Each row is a point. Examples show where two turns around zero, p and q, send a point. Where does a point land after both, in the order given? Backwards means that the second turn is done in reverse. Each puzzle has new turns, and all numbers are rounded.

Turn p:
[-2.0, -3.0] => [-0.4, -3.6]
[-2.1,  2.1] => [-2.8,  0.9]
[-1.4,  2.8] => [-2.5,  1.9]
[-0.7, -4.7] => [ 1.5, -4.5]
[6.2, 2.8] => [4.3, 5.3]
Turn q:
[-3.7, -1.2] => [-1.0,  3.8]
[-1.1, -2.5] => [-2.4,  1.3]
[4.8, 3.8] => [ 3.5, -5.0]
Where do these land?
q, then p: [ 3.1, -2.3] => [-0.9, -3.8]
q, then p: [-5.9,  1.7] => [-0.7,  6.1]
p, then q: [2.8, 0.6] => [ 1.6, -2.3]

Turn p:
[2.5, 3.5] => [ 4.1, -1.4]
[-0.7,  2.2] => [1.9, 1.3]
[-1.7, -5.7] => [-5.9,  0.0]
Turn q:
[1.9, 2.7] => [1.5, 2.9]
[ 3.5, -0.1] => [3.5, 0.4]
[-5.4, -2.7] => [-5.0, -3.4]
Where do these land?
p, then q: [-1.9,  4.0] => [2.9, 3.4]
q, then p: [ 2.1, -4.5] => [-3.2, -3.8]
q, then p: [-3.8,  2.3] => [0.5, 4.4]
p, then q: [ 3.6, -1.9] => [-0.3, -4.1]

Turn p:
[ 1.5, -1.0,  1.8] => [ 0.2, -2.2,  1.3]
[ 3.2,  3.2, -2.2] => [-1.5,  3.0,  3.7]
[-5.3, -8.4, -0.4] => [ 7.0, -2.8, -6.5]
[-0.2,  3.0,  0.2] => [-2.8,  1.2,  0.3]
[0.8, 3.2, 0.6] => [-3.0,  0.8,  1.3]
Turn q:
[ 0.0, -0.9, -2.7] => [-0.1,  2.1, -1.9]
[-1.8, -4.3,  2.3] => [-5.1, -0.3,  1.1]
[-3.9, -0.6, -1.2] => [-1.2,  3.5,  1.9]
[5.7, 5.7, 1.5] => [ 6.3, -5.2, -1.2]
Where do these land?
p, then q: [5.0, 1.5, 5.2] => [-6.3, -1.5,  3.5]
p, then q: [-2.6, -0.1, -6.5] => [ 6.9, -0.4, -1.2]
p, then q: [-1.1, -3.1,  0.5] => [-0.6, -0.2, -3.3]
q, then p: [-1.3,  1.7,  0.8] => [-0.9, -1.9,  1.0]

Turn p:
[ 1.0, -0.4,  0.4, -3.7] => [-3.3,  1.7,  0.7, -0.9]
[ 2.5,  6.7, -1.1,  2.6] => [-1.0, -3.7, -2.5,  6.2]
[ 0.0,  1.1, -3.5,  0.3] => [-0.4, -2.7,  2.2,  1.1]
[ 0.7, -5.9,  1.9,  1.9] => [ 2.4,  0.4, -1.8, -5.8]
[-2.4,  5.5, -1.7, -2.0] => [-1.3,  0.6,  2.8,  5.8]
[-1.8, -6.9,  3.9,  0.8] => [ 3.5,  3.6, -1.2, -6.3]
Turn q:
[ 3.9, -2.6,  5.1,  3.4] => [-1.9,  0.2, -7.1, -2.4]
[ 0.0, -3.8,  3.7, -2.7] => [ 0.6,  3.8, -1.3, -4.4]
[ 3.0,  3.3,  2.0, -3.6] => [ 2.1, -3.8,  0.6, -4.2]
[ 0.8,  3.4, -3.4, -1.4] => [ 2.3, -3.3,  2.7,  1.7]
[-6.3,  1.4, -4.1,  1.9] => [-3.0,  1.3,  5.1,  5.1]
[-1.3, -1.6, -3.4,  2.2] => [0.0, 1.6, 0.1, 4.2]
Where do these land?
q, then p: [ 2.8,  2.1, -1.7,  0.4] => [ 0.3, -1.8, -0.7, -3.4]
q, then p: [ 1.9, -0.5,  0.1, -0.2] => [-1.2, -1.4,  0.4, -0.7]
p, then q backwards: [ 1.8, -2.1,  1.1,  1.0] => [ 1.9, -0.3,  2.4, -0.4]
q, then p: [ 2.8, -3.3, -5.8,  1.1] => [ 0.5, -6.4, -3.5,  0.7]
q, then p: [ 1.8, -1.9,  0.5, -4.5] => [-5.0, -0.2, -1.4,  0.3]
p, then q: [-11.0,   3.1,   3.6,  -1.3] => [ -4.0, -10.4,  -4.4,  -1.3]
p, then q: [-0.1,  2.5,  2.2,  3.7] => [ 1.6, -1.2, -2.4,  3.9]
